Every row gives one point. The points of each table are mixes of a few directions, plus a little noise. How many directions does each table use, and how many do they share? Where both have some left over, give the other angles between the two spaces (their principal angles), to ten degrees, smallest first.

First, 4 rows:
[[ 31  -1  39]
 [ -8  67  22]
 [ 17 -42   3]
 [-39 -25 -64]]
Second (4 x 3):
[[ 12  11  20]
 [-32 -30 -56]
 [-19 -19 -35]
 [ 39  38  71]]
Directions: first 2, second 1, shared 1

First, 6 rows:
[[ -4  19  14   5  10  13]
 [-68 -95  67  33   8  -1]
 [ 18  29 -15  -8   0   3]
 [ 17  17 -20  -9  -5  -4]
 [ 21  27 -20 -10  -3   1]
 [ 17   3 -26 -10 -10 -10]]
Second (9 x 6):
[[-14 -53  -1   2 -12 -18]
 [  5  46  13   4  16  22]
 [ 30 -15 -53 -23 -27 -30]
 [-36 -52  34  17   3  -1]
 [ 16  70   5   0  18  26]
 [ 24  68  -8  -7  12  19]
 [-12 -33   5   3  -5  -9]
 [-28  -4  42  19  18  19]
 [ 17 -27 -37 -15 -23 -27]]
Directions: first 2, second 2, shared 2

First:
[[ 12  21  -1   1   3 -16 -30   4]
 [ 32 -28 -52  23  45  -5  35 -42]
 [ -7 -55  21 -38  90 -37  36 -35]
 [-14  -3  -7  32 -67  13 -16  17]
 [ 10  43  13 -23  15   3 -15  13]
 [-31 -27  30  -9 -18  -6   1   9]
 [ -2  15  -2  10 -30  10 -12  13]
 [ -1  35  -2   3 -38  36   2  22]]
Second (9 x 8):
[[ -7  -9   3   0  -4   2   6   0]
 [ 29  46 -13  -2  14  -5 -28   4]
 [ -3 -52  -5   6  30 -32  10 -27]
 [-32 -66  12   4  -6  -5  33 -13]
 [-24 -81   4   8  17 -26  29 -28]
 [-37 -26  20  -2 -39  28  30  13]
 [ 37  95 -11  -8  -6  18 -41  25]
 [ 23  69  -6  -6  -9  17 -27  21]
 [ 13  25  -5  -1   4   1 -13   4]]
Directions: first 4, second 2, shared 2

First:
[[-11 -52  38 -32 -62 -63  37  55   7]
 [ 18  85   8 -30  61  31  39 -49 -24]
 [-21 -20  -6  41   5  19 -69  -6  14]
 [-34  58  84  29   8  -2 -26  24  -2]
 [  5  -4  20 -70   7 -26  51 -16 -11]
 [ 19 -28 -71   5  20  30 -22 -40   4]
 [  3  26 -17  33  21  30 -26 -13   1]
 [ 20 -64 -58  25 -59 -19  15  44  12]]
Second:
[[ 42  16 -62  30 -21  12  48  22  -6]
 [  3  -5  -2  77  16  -8   0  53   3]
 [ 22 -66 -39  -7  22 -29  42  10  -1]
 [ -6  86  42  60  14  21  -2  31  -8]
 [-32  19  35  29 -24  15 -65   6  12]
 [  9  -4 -31 -77 -22  20  -2 -62  -1]
 [ 11 -55 -27 -57  60 -16  25 -48  -8]
 [-48   5  81 -56 -42 -14 -49 -14  11]]
Directions: first 4, second 5, shared 4

First:
[[ 16 -11   9  -3   5  10  -5   3  15   0  17]
 [ 40 -30  29   4   8   8 -26  37  29  22  64]
 [ 29  -9   1 -20  -2 -13 -15  22  43  17  -6]
 [ 32 -17  13  -6   2  -6 -21  32  33  23  26]
 [-31  23 -20  -1  -9 -16  15 -18 -21  -6 -44]
 [-36  21 -13  12  -6  -9  14 -15 -38  -7 -22]
 [ 19  -8  11   3  -1 -12 -20  31  16  25  27]
 [ 21 -16   7 -10   9  27   4 -15  24 -20   5]
 [-38  20 -14  11  -2   5  23 -33 -43 -22 -25]
 [-52  27 -19  15  -4   6  30 -43 -57 -29 -37]]
Second, 10 rows:
[[ 10  12   2   4  27 -12  18 -28  30  -2   0]
 [-16  24  -3  -5   3 -16  14 -13 -22   6   0]
 [  7   2   2 -45 -10  27   6 -12 -21 -11   5]
 [-22  23 -13 -18  -5  -3  18 -23 -29  -8 -26]
 [  6   8 -15 -10  -2 -27  -2   6  37  12 -42]
 [-31  -9   5 -10 -33  53  -3   0 -95 -26  23]
 [-14  -4  -3  63  19 -18   4  -6  21  -5 -10]
 [  0 -20  -5   3 -16  17 -14  15   0 -10 -13]
 [ 17  -5  18  33  14 -36 -20  39  26  42  48]
 [ 44 -32  11 -15   2  15 -21  23  52   4  13]]
Directions: first 3, second 5, shared 3

First (11 x 14):
[[ 37  36 -15  10  31 -34 -22  10  52  -4 -33 -11   3 -60]
 [  3 -39 -48  61  20 -50  19  16  24  -6 -32 -10 -13 -22]
 [-33 -24  26 -38 -31  53  13  -2 -27  -6  22   7 -10  16]
 [ 49  44 -12 -22  93  13  -2 -42  32   8 -14 -23  38  -7]
 [ 13  38 -14  11 -30  12 -39  19  37 -28 -22  13 -23 -55]
 [ 17 -33   9 -24  54 -42 -20  23 -15  43 -34 -35  48 -10]
 [-19   9  36 -18 -23   2  32 -21 -20   7  45  11  -8  38]
 [ -1  64  36 -29 -47  35 -16 -14   6 -15  34  26 -17  -2]
 [-10 -25 -15  54 -44 -60 -27  31 -43  20  -5  14   4  40]
 [-37 -43  -9  25  -7   8  79 -27  -6 -16  36   6 -34  37]
 [-21 -27   7 -31 -17  63 -18   5 -40  -2   2   3  10  25]]
Second, 9 rows:
[[ -1  10 -22  26   0  24  13 -34 -18 -11  22  16  -1  55]
 [  7  17  15 -27  38  21  30 -41   0   5  26  -6  13  27]
 [ -6   9  36 -28  10 -11  36 -20  -1  14  32  -4   2  15]
 [-16   0  -9  25 -42  13  -2  -3 -22 -12  17  23 -16  34]
 [  9  11  23 -62  27  47 -15   0  15  -1 -12 -15  15 -38]
 [ -2   9  32 -32  15   0  26 -17   2  10  22  -7   5   4]
 [ 44 -15 -85  53  61 -10 -54  23  30 -10 -82 -21  23 -43]
 [-29  -8 -12  46 -79   0  -8  11 -33 -15  22  34 -30  41]
 [ -5 -34  20  -1 -29 -85 -27  81  26  19 -47 -19 -10 -95]]
Directions: first 6, second 4, shared 4

First (8 x 18):
[[ 40 -46 -40  25  32 -29  45  26 -14  21 -29  32 -34 -61 -38 -23   2  -9]
 [  3  61  58 -18 -32  48 -72 -36  19 -22  48 -22  39  76  27  49  33  30]
 [ 16  19  12 -15 -24  13 -59  14  11  37  32  26   8  16  -8  30  22  56]
 [-13 -35  -6  -8  -6 -31  33  39   7  11 -32 -16 -29 -35   7 -18 -27  -8]
 [-33 -11 -70  26  47 -11  51 -37 -43 -12 -11  34  14 -22 -24 -51 -26 -49]
 [ 42   3  14  16  11  11   0  -9   2 -12   3   2  -4   2 -11  14  28   0]
 [-29 -40 -13 -21 -18 -41  20  58  11  36 -30  -7 -31 -43   9 -20 -38  10]
 [-28  48  44  -6 -11  38 -17 -54   5 -60  19 -49  37  68  38  16   5 -28]]
Second:
[[ -6   7 -35  18  48 -12  44 -15  -1 -31  -2 -31   0  19   4 -23  14 -47]
 [ -9  22  11 -14 -12   5 -65  -4   5   9   9  49  26  20 -18  24  -4  44]
 [-47  63 -15 -40 -15  31 -14 -34 -12  23  51   3  43  39  24  -9 -14   5]
 [ 46  71 -17 -50  10  16  36 -20  -8  39  31  50  10 -17 -18  -5   6  10]
 [-82 -39 -35  24 -18 -24  32  -7  -9 -26  -1 -52 -20   9  40 -35 -11 -45]
 [-14  33 -22  -8  23  11  21 -22  -5  -5  20 -18  20  26  12 -14   3 -23]
 [ 21 -55  29   5 -56 -38 -56  41  10  18 -37  85 -42 -58 -40  32  -6  67]
 [ 23  -7  27  12  15  15 -23   9   8  -8 -10 -18  12  12  -5  17   4   7]
 [ 68 -95  58  52   5  -5  26  53  14 -18 -61 -69 -49 -50   0  13   8 -16]]
Directions: first 4, second 5, shared 1; angles 30, 40, 40

First:
[[-16  23 -33  -5 -10   7   1  -7  26  36 -14  54  -8 -30 -28 -19 -34  20
  -20  44]
 [ -1 -37  20 -13 -19  13   1  23  16  31  -7 -25  19   1 -19 -32 -13  16
   12  -2]
 [-10  16 -32 -13  -9 -12   6 -34  20  -7 -45  18 -13  -3 -33 -39 -44  46
   26  14]
 [ -1  48 -10  33  31   7  -9  13 -28   5  66  62 -14 -27  48  84  52 -74
  -78  23]
 [  4 -10   9  -3  -1  -4   2  -2  -3 -12  -7 -21   3  12   1  -6   2   5
   16 -15]
 [ 10 -37  34  -4  -5   4   0  19  -7  -7   4 -52  17  20   7  -6  15  -4
   21 -30]
 [  4 -23  31   9   0  22  -7  46  -7  35  46  -7  19  -9  20  26  33 -40
  -36   1]
 [  0  15  -1  13  11   5  -4  10 -10   8  29  23  -3 -12  19  33  22 -31
  -33  11]
 [ -5   7 -20 -11  -8 -10   6 -26  14 -10 -38   4  -8   3 -24 -33 -32  37
   27   3]
 [ 10 -13   8  -8   0 -18   5 -23  -8 -46 -29 -47  -3  31  -1 -18  -5  22
   49 -38]
 [  5  12  -6   3   9 -15   2 -20 -12 -33  -8  -6 -11  12   9   8   5   0
   14 -15]]
Second (8 x 20):
[[  9  14  27  -9   3  26  40   6  -3  39  22  53  29 -12  13 -10  -6 -34
  -43  11]
 [  6  12  10 -10  12  12  20  -2   0  16  11  30  10  -3  13   1  -6 -10
  -14   4]
 [  6  12   9  -9  11  11  20  -2   1  16   9  28   9  -3  12   1  -5 -10
  -14   4]
 [-18 -43 -27  36 -46 -38 -64  10  -3 -47 -32 -95 -25   7 -47  -5  19  26
   40  -8]
 [  7  13  14 -10  10  15  25   0   0  22  15  36  15  -5  14  -3  -6 -17
  -21   6]
 [  6  14  12 -11  12  14  23  -1   0  19  13  35  12  -3  14   0  -6 -13
  -18   5]
 [ -2  -8   2   8 -14  -2  -4   6  -2   1  -2  -9   5  -3 -10  -7   3  -6
   -3   2]
 [-11 -15 -47   6  13 -40 -62 -18   8 -65 -36 -78 -51  23 -10  26   6  61
   75 -21]]
Directions: first 3, second 2, shared 0; angles 40, 60

First, 10 rows:
[[  1  54 -18 -63  -2 -38  -6   6   8  -7 -35 -28  20 -55 -25   6  18 -15
   53  12 -24  -7 -14  45 -23   7  -5  18  -6   9 -35   4]
 [-39  28   5   7  20 -64 -15 -36 -27  68  -3  61  24   0 -44   5 -16 -63
    2 -23  16  12  29 -29 -41 -38 -18  39  26  15 -17  -3]
 [-34 -10 -15  49  30 -13  -1 -20  10  38   9  30   2  55   4 -27 -24 -24
  -45 -24  20  19  36 -46  13 -42 -10 -29  13   0   5   1]
 [ -9 -21  12  33   4   4  -1 -12 -12  20  18  30  -4  26   1   0 -12  -7
  -25 -11  16   6  13 -29   0 -12  -2   3   9  -1  14  -3]
 [ -8  -3  -4  13   8  -3   0  -5   3   9   3   7   0  15   2  -7  -6  -6
  -12  -6   5   5   9 -12   4 -11  -2  -8   3   0   2   0]
 [ 28 -42  54  15 -34  33   0   1 -45  -8  33  32 -15 -12  -1  38   3  18
    0   5  13 -13 -20  -8 -16  34  10  50   4  -2  30 -11]
 [ -1 -12 -13  17   8  17   6   6  19 -10   2 -15  -8  24  20 -17  -4  13
  -20  -1   0   4   6  -7  23  -6   2 -33  -5  -6   6   3]
 [  8 -15  -8  11   0  25   7  11  17 -20   3 -21 -11  16  22 -11   0  22
  -14   4  -2   0  -3   0  23   5   6 -28  -8  -7   9   2]
 [ 32   3  -8 -36 -19  31   8  30  20 -55 -13 -57  -9 -29  20   3  21  41
   26  24 -23 -14 -31  44  18  35  13 -16 -22  -7  -3   4]
 [ 23  17  -4 -44 -16   7   2  20   8 -35 -17 -39   0 -40   1  10  20  20
   36  19 -21 -13 -26  42  -1  28   7   5 -14  -1 -11   2]]
Second, 8 rows:
[[ 26 -13  10   4 -38  11   0   2 -19 -15  -8  -9 -20 -13  15   2   7  12
   17   6  23  -4 -22  35 -18   8 -20   0  17  13  12  10]
 [  9  30   0 -36  45 -63 -18 -15  41  28 -19  44   1  20 -39  42 -40 -46
  -33   2 -34  44  19 -37 -12  33  26  44 -24  -7 -14 -16]
 [ -8 -13   3  24 -23  31  11   2 -15  -4  14 -18   1  -3  14 -13  15  13
    9  -2  11 -17  -5   6  -1 -12 -13 -16   8   5   8  -1]
 [-24  -5 -11  10  10  22   8  10  -7  -8  13 -16  15  -3   9 -27  18  18
    7  -6   1 -21   6  -4  26 -26   4 -26   0  -9  -4   6]
 [-43  -5  -5  33   8  33  16  -1   0  14  31 -14  26  13   1 -20  13   2
   -8  -9 -12 -19  19 -34  17 -26   4 -22  -9  -7   0 -16]
 [ 43  33 -22 -95  65 -90 -36  16  26 -26 -59  38 -17 -20 -19  14 -27  -4
    2   8  -8  35  -8  31  23  23  35  27  -5 -18 -29  38]
 [-21  -5  -1  20  -2  22  10   0  -4   5  17 -11  11   5   4 -12   9   4
   -1  -5  -3 -13   7 -13   7 -14  -1 -13  -2  -2   2  -7]
 [ 17 -21  25  40 -65  34  11 -12 -22   5  12 -14 -19   1  14  14   6  -1
    7   5  21  -5 -17  16 -42  14 -34   6  15  24  25 -14]]
Directions: first 3, second 3, shared 0; angles 50, 50, 60

First (9 x 32):
[[ -7   1   7  -8  -6  -6   4   0  -4   3  -1  -4   9   7 -13   5   0  -6
   -8  -7  10   1   5   0   4   2  -3 -10   1  12  -8   2]
 [-50   8  53 -58 -40 -43  28   2 -29  22  -4 -27  64  51 -92  37  -2 -46
  -54 -51  72   8  38  -3  31  12 -23 -68   6  89 -54  15]
 [-13   2  13 -15 -10 -11   7   0  -7   6  -1  -7  16  13 -23   9   0 -12
  -13 -13  18   2  10  -1   8   3  -6 -17   2  22 -14   4]
 [ 10  -2 -10  11   8   8  -5   0   6  -4   1   5 -12 -10  18  -7   0   9
   10  10 -14  -1  -8   1  -6  -2   4  13  -1 -17  11  -3]
 [ 52  -8 -55  61  42  44 -29  -2  30 -23   4  28 -66 -53  95 -38   2  48
   56  53 -75  -8 -40   3 -32 -12  23  71  -6 -92  56 -16]
 [-17   3  18 -20 -14 -14   9   1 -10   8  -1  -9  22  17 -31  12  -1 -16
  -18 -17  24   3  13  -1  10   4  -8 -23   2  30 -18   5]
 [ 22  -3 -23  26  18  19 -12  -1  13 -10   2  12 -28 -22  40 -16   1  20
   23  22 -31  -3 -17   1 -13  -5  10  30  -3 -39  24  -7]
 [ 13  -2 -13  15  10  11  -7   0   7  -6   1   7 -16 -13  23  -9   0  12
   14  13 -18  -2 -10   1  -8  -3   6  17  -2 -22  14  -4]
 [-10   2  10 -11  -8  -8   6   0  -6   4  -1  -5  12  10 -18   7   0  -9
  -10 -10  14   1   8  -1   6   2  -4 -13   1  17 -11   3]]
Second:
[[-39  31  12 -20 -20 -16  13 -19 -13  37  24  -2  43  47 -47  50 -13 -56
  -34 -45  15 -12   0   6  31  11 -46 -80  -9  69 -63   7]
 [  3  16  -7  -5 -13  -5   9 -11 -19  25  14  16  27  25  -9  -3 -37 -25
   12 -26 -22  27  13  24  21  16 -59 -13  13  54 -19   6]
 [ 21  25 -28  21  13   4 -11 -22   5  27  29  28 -11   7  33 -10 -41 -19
   24 -17 -57   7 -15  17   8  -1 -47  -2   6  13   1  -7]
 [ -8 -19  37 -30  -3 -32   4  16   3 -15 -18 -25  -6  -8 -26 -13  15   9
  -25  -6  48  -3  19 -21 -10 -20  45   8  10 -10  21  -3]
 [ -8 -18  16 -10  -2  -5   2  15   3 -22 -20 -18  -4 -13 -11  -1  28  20
  -13  16  33  -9   6 -14 -10  -7  41  11  -3 -23  11   1]
 [  6  13 -13  14  12   3  -9 -13  10  11  16  10 -16   0  19   5 -10 -10
    3  -7 -25 -11 -17   0   0  -7  -9  -7  -3  -9  -1  -9]
 [ 17   6 -33  24   1  28  -3  -6  -5   5   7  21   5  -3  28  -6 -13   6
   32  14 -42  15  -7  22   4  20 -35  15  -2   6  -3   5]
 [ 25 -16  11  -5  13 -19  -8   9  11 -14  -9  -5 -29 -23  17 -38  -6  21
    7   4   1   7   9 -12 -16 -22  33  43  17 -31  47  -8]
 [ 26 -25   8 -10 -10  -5   7  20 -14 -19 -25  -1   4 -15   3 -45 -10  29
   25  14   5  40  32   9  -6   7   2  56  25   3  37   6]
 [-41 -13  -4  20   7  43  -3  10  22 -34 -19 -26  -8 -19  -7  59  88  30
  -32  51  45 -61 -38 -28 -18   4  72 -31 -54 -68 -30   2]]
Directions: first 1, second 4, shared 1

First:
[[ 37 -17   5  17  23  17  41  -6  -4 -27 -10  15  12   9  12 -25   2  40
   -5 -11  17  -4  -5 -30  -2  -1  -5  16 -30 -19  31  17]
 [ -6   7  26  13  -8 -30   5  15  20  41   6  -7 -14 -11 -18   8   7 -25
    8  -5  -1 -19  17  37 -21   8  -5   2  28  24  13  -2]
 [ 14  17  25  11  -3 -13  31   6  -1   3  -1  30  -6  -5   0   8  22   4
   19  -6 -28  18  18  -9  22   2 -17  42 -28  -4  31 -41]
 [ -3   5 -18 -14   9  37   5  -5 -15 -17   0  -1  15  32  28   3  -3  25
    1 -13  12 -11 -12 -52  -9 -24  -9 -26 -33 -13 -23   0]
 [-35  -2 -21 -22 -19  -5 -54 -16 -14   2  -9 -56  -2  -8   2  -9 -24 -26
  -19  24  29  -3 -11  17  -7 -20  15 -37  32  14 -59  37]
 [ 30 -26  -9 -18   3  29  -3  -6   4  -6 -16  23   7  18 -27  14  18  20
  -25  -6  17  22 -20  -6  19  12   0 -14  -9  -2  17  13]
 [-10   3  -8  10  -6 -28 -15 -18 -21 -42  -5 -11  -4 -43  11 -31 -20  -9
    2  35 -23  36   5  15  39   5  18  47   3 -18  -5  -6]
 [-26  11   0   5   1  -7 -10  29  30  45  35   5  -8   8  -7  32  -2 -30
   18 -18 -23 -37   9  28 -41  17   4 -30  37  18  -4 -21]]
Second (11 x 32):
[[-17  32  -5 -10   9   1   6  21   1  41  37   9  29  -1  -4  36   2 -53
   32 -10 -11  39  -7 -30  19  11  -2   1   0  -9 -39 -44]
 [  3 -15   9 -11 -12  -7   3  17 -16  32 -15  -3 -22   1  -2   4   9  -1
   -5  -3  11 -25  -5  18   0   5   6   3   0  -3  15  11]
 [-17  23  15   5   7 -11  20  47   0  32  22 -11  18  -5  19  19 -16 -54
   28 -17   8 -32  -5 -38 -29  -6  -6 -21  27  -5 -14 -10]
 [ 20   4  11  32  24  12  33 -21  22 -34   2  -6  17  16  17 -32  -9  39
    1 -12  19 -20  15 -26 -41 -23 -19 -10 -13   8   8  22]
 [ 13  -2   4  11  20  20  31  -2   2   8   2 -11  17  22  17 -13   1  20
    1 -21  32 -22  -3 -31 -30 -14  -8 -15 -22  -5  -5  24]
 [-13   5   6   1 -17 -25 -19  11   4 -15  -2   2 -16 -24  -7   7  -9 -19
    4  18 -28   0   8  21   6   6   2   9  31   8  14 -15]
 [  4 -11 -36  -5   7  41 -42 -38  -1 -25  -7  20  16   6  -9   5  15   8
  -31 -14 -13  22 -13  20  26  26  32   4 -24 -18 -12  14]
 [ 14 -11  -7   4   6  18  -6 -17   3  24  -3  24  -4   6 -15  10  30   7
  -14 -23  -9   3  -2  32  15  29  16  18 -28  -8  15   2]
 [ -4 -10 -18   0 -22 -10 -50 -44  10 -95 -20   3 -19 -24 -13 -23 -17  33
  -25  50 -39  37  12  33  27  -6   4  11  24  15  11  -2]
 [ -6   2  27  13 -20 -42   0  16  12 -22 -10  -3 -30 -25  -4  -9 -14  -3
    7  24 -23 -20  21  26 -12  -6 -12  10  40  21  36 -10]
 [  6 -17  -6 -39  -2   7  26   9 -38  57 -10 -23 -10  29   1  -1   8  22
    5  11  51  18 -25 -27  21 -22 -11  -8 -37  -7 -32   8]]
Directions: first 6, second 6, shared 2; angles 40, 50, 50, 60
